Each row of a before or after table is a point. The points were changed in one or more steps. Then noise was added and the rows were shuffled. The steps act on columns, c1 being the first. What was done? A step turns or swaps two columns, mirrors them in a line or flattens them onto one, adds a multiple of one to another, or multiplies or shifts one. Angles are multiples of 10 degrees, from the lower column toward the higher: turns from -170 to 170, lines from 10 to 170 but not 90. Use the fewest steps. Two steps may share a column if one is a turn and the other turns, adds or multiplies; they go together, in the order done. Otherwise the lowest column goes first.
(in the rows, 128 means zero)

Before (8 x 2):
[[165 152]
 [172 140]
 [115  48]
 [110 154]
 [139  66]
 [119 126]
 [104 106]
 [129 134]]
After (8 x 2):
[[178  97]
 [129 132]
 [119  91]
 [ 93 137]
 [172  58]
 [129 118]
 [157 163]
 [136 171]]
Steps: turn c1 and c2 by 40 degrees

Before (10 x 4):
[[ 82 124  95  88]
 [148 170 145 121]
 [147 165 142 106]
 [146 149 123 118]
 [ 85 154 159  87]
 [150 101  89  87]
 [107 165 113  98]
 [ 94 110 108 126]
 [ 85 115  91  98]
 [145 128 146 104]]
After (10 x 4):
[[ 69  86  91 187]
 [111 129 146 123]
 [126 185 113 180]
 [158 169 160 157]
 [132 106  90 207]
 [116 192 147 110]
 [104 161 123 134]
 [145  99 108 162]
 [131 125  97 212]
 [109 187 141 125]]
Steps: add 1 times c3 to c4; turn c1 and c4 by -150 degrees; multiply c2 by 1.6

Before (11 x 8):
[[102 118  87 134 120 140 118  96]
 [ 90 103 124 128 124 155 133 157]
 [ 94  81 118 159 154 137 114 127]
 [142  59 161 135 154 120 156 115]
 [157  89 170 118 181 136 145 128]
 [151  94 121 147 140 118 138 142]
 [134  61 106 119 193 134 177 143]
 [ 74 113 114 181 113 164 156 116]
 [ 99 118  98 163 136 172 121 124]
 [123 196 183 127 150  53  95 123]
 [ 96 128  67 162 138 160 110 139]]
After (11 x 8):
[[151 105 131 117 151 110 153 198]
 [137  94 182 108 200 107 179 162]
 [185  94 111 119 183 105 145 173]
 [ 60 108 158 133 156 124 106 161]
 [125 147  48 141 154  42 102 104]
 [ 77 159 165 129 121 147 117 138]
 [ 73 129 164 135 136 171 110 123]
 [172 100 147 123 144 114 128 146]
 [ 61 130 185 138 135 158 101  99]
 [ 53  97 143 126 122 155 133 137]
 [ 19 135 147 125 119 175 137 130]]
Steps: multiply c1 by 2; turn c2 and c3 by -150 degrees; turn c2 and c8 by 120 degrees; flatten c4 and c7 onto the line at 110 degrees; add -0.5 times c5 to c6

Before (11 x 9):
[[145  85 140  89 135 141 141 125 117]
 [ 99 147 156 161  84 109 130 149 137]
 [ 93 168 150 166 180 119  72 128 165]
 [ 94 147 117 140 159  68  99 138 169]
 [122 142 124 148 148 154 158 167 179]
 [122 160 127 143  82 132  77 184 141]
 [166 145 128  61 147 103 126 106 112]
 [170 120 132 152 118 130 155 157 172]
 [144 125 147  68 129 156 130 117 156]
 [115 140 164  95 175 155 107 162 106]
 [124 179  89 102 133 135  66 105 117]]
After (11 x 9):
[[164 107 121 124 100 106 151 148 176]
 [123 124 146 176 163 102 159 108 153]
 [155 113 164 183 115 101 162 151 106]
 [170 138 132 104 121 121 162  99 170]
 [136 114 158  76 139 152 172 166 137]
 [107  78  88 150 140 130   8 123 118]
 [122 119 126 192 157 152 126  83 115]
 [180  96 124  86 152 130  76 153 143]
 [117  90 154 130  62 144 102 160 166]
 [128 163 139 161 143 107 161 112 114]
 [123 123 114 139  97 192  85 161 168]]
Steps: turn c1 and c8 by -70 degrees; turn c2 and c6 by 170 degrees; add 1.5 times c3 to c7; turn c4 and c5 by -140 degrees

Before (9 x 12):
[[113  96 139 127 168 161 163 147 165 147  98 100]
 [ 83 144 153  89 113  91 142 106 156 124 119 159]
 [169 107 141  93 119 148 152 122 162 128 138  96]
 [117 171 159  62  99 134 133 184 155 148 109 131]
 [158  98 206 109 104 137 146 141  96 184 127 120]
 [103 174 198  60  95  92  94 134 126  95  79 153]
 [145 147 146 138 135 147 125  89 129 170 140 115]
 [ 97 155 115 105 166  59 117 185  72 100 108 187]
 [134 108 157  95 167 147 121  98 165 179 154 100]]
After (9 x 12):
[[135 106  96 114 168 131 143  72  97  53 152 135]
 [119 177 102 105  98  97 109 208  98  88 112 108]
 [ 99 157 170 140 170  59 106 158 193 201 124  83]
 [147 148  99 131 135 147 137  85 145  88 136 131]
 [ 87 144 128 129 110  79 128 118  86 113 111  84]
 [154 101  58 120 106 129 142 158 195 112 112  97]
 [170 114  99 108 118 126 152 134  78 103 115 151]
 [112  95 104 122 170 151 130 116  91  86  84 144]
 [100 175  75 109  96  67  68 154 112 158 121  76]]
Steps: turn c3 and c12 by -150 degrees; turn c4 and c6 by 30 degrees; multiply c4 by 0.4; add -0.7 times c5 to c8; turn c7 and c11 by -50 degrees; multiply c9 by 1.6; turn c9 and c10 by -150 degrees

Before (8 x 18):
[[112 128 156 142 136  76  79 125 118 120 196 176  71  75  88 130 151 137]
 [190  95  78 168 131  47 105 131 178 119 154 141 111 141 149 141 148 170]
 [139  87 211 137 146  93  92  73 139 151 122 138 100 206  68  94 142 119]
 [ 73 102 118 108 119  85 121 167  96  90  76 100 107 105 115  86 117 120]
 [155  39 172 154 150 106 163 120 133 154 148 113 167 121 130 104 154 135]
 [126  84 143  92 136  93  83 127  88 128 147 118 118  93 102 160 135 126]
 [110 102 161 132 167 132 134 129 109 138 140 208 118 106 139 152 159 150]
 [116  83  91  76 112  95 106 119 176 190 162 133 138 116 121 124 110 134]]
After (8 x 18):
[[111 127 152 123 145  79  78 123 116 175 178 175  70  74  88 129 146 132]
 [117  83 101 134 120  93 105 119 176 193 101 133 139 116 121 124 109 178]
 [189  96  72 138 141  46 105 132 177 141 152 142 110 141 149 141 132 225]
 [153  39 166 121 159 104 164 121 133 162 122 115 168 119 131 104 149 149]
 [109 101 159 123 176 131 135 129 109 142 127 208 119 106 140 152 149 140]
 [127  83 149 123 145  92  83 127  89 143 141 117 117  95 102 161 138  89]
 [ 73 102 122 129 131  86 121 167  98  63 125 102 108 105 115  87 120  85]
 [139  86 206 115 159  92  94  75 140 138 106 137 102 207  68  94 144 135]]
Steps: flatten c3 and c4 onto the line at 170 degrees; shift c5 by 10; turn c17 and c18 by 20 degrees; add 1 times c9 to c18; turn c10 and c11 by -50 degrees

Before (9 x 20):
[[117 125 151 147  94 136 126 111 140 104 107 130 140 146 113 153 117 120
  129 114]
 [122 103 135 151 110 113 116 103 150 113 130  94 154 160  89 155  85 108
  136 116]
 [105 142 112 156 118 138 127 146 109 118 125 136 149 146 144  96 120 164
  143 148]
 [130 108 134 139 119 127  89 110 160 104 111 120 140 159 113 152  92 132
  106 115]
 [162 130 140 126 146 138 155 136 160 153 144 131 114 153 114 104 144 157
  139 149]
 [122  88 140 130 107 123 112  99 157  99 114  97 129 115  99 135 106 118
  130 113]
 [159 144 152 130 151 146 159 138 156 141 144  94  93 149 118 100 137 132
   99 151]
 [139 138  94 160 113 169 135 157 113 144 147 120 146 153 108 100 170 169
  136 167]
 [132 124 162 106 157 128 148 124 146 156 119 110 127 105 104 132 128 124
  101 146]]
After (9 x 20):
[[108 176 152 130  88 149  85 139 154 116 131 117  95 194  99 117 137 131
  100 148]
 [128   7 139 131 146 121 142 101 161 153 125  96 132 166  93 147 105 120
  127 111]
 [121 161  99 164 108 167 116 160 113 114 155 139 145 135 132 144 173 174
  136 165]
 [105 132 142 126  94 141  90 138 159 101 133 145 115 178 106 120 141 160
  140 151]
 [148 174 114 162 107 137 135 143 110 136 132 146 150 116 158 153 123 166
  141 149]
 [112  70 134 140 154 127 164 109 159 153 115 140 140 188 109 131  96 132
  110 115]
 [135 119 148 147 167 139 136 111 141 154 126 145 141 156  96 152 118 120
  130 114]
 [132  50 132 148 159 113 138 102 148 144 137 124 154 196  81 127  84 109
  135 116]
 [130 118 163 105 119 130 109 123 145 104 106  99 127 139  79 106 130 122
   99 142]]
Steps: turn c1 and c7 by -160 degrees; multiply c2 by 3; add -0.7 times c3 to c15; turn c5 and c11 by -30 degrees; turn c5 and c16 by -120 degrees; turn c12 and c14 by -40 degrees; add 1 times c9 to c14; multiply c10 by -1
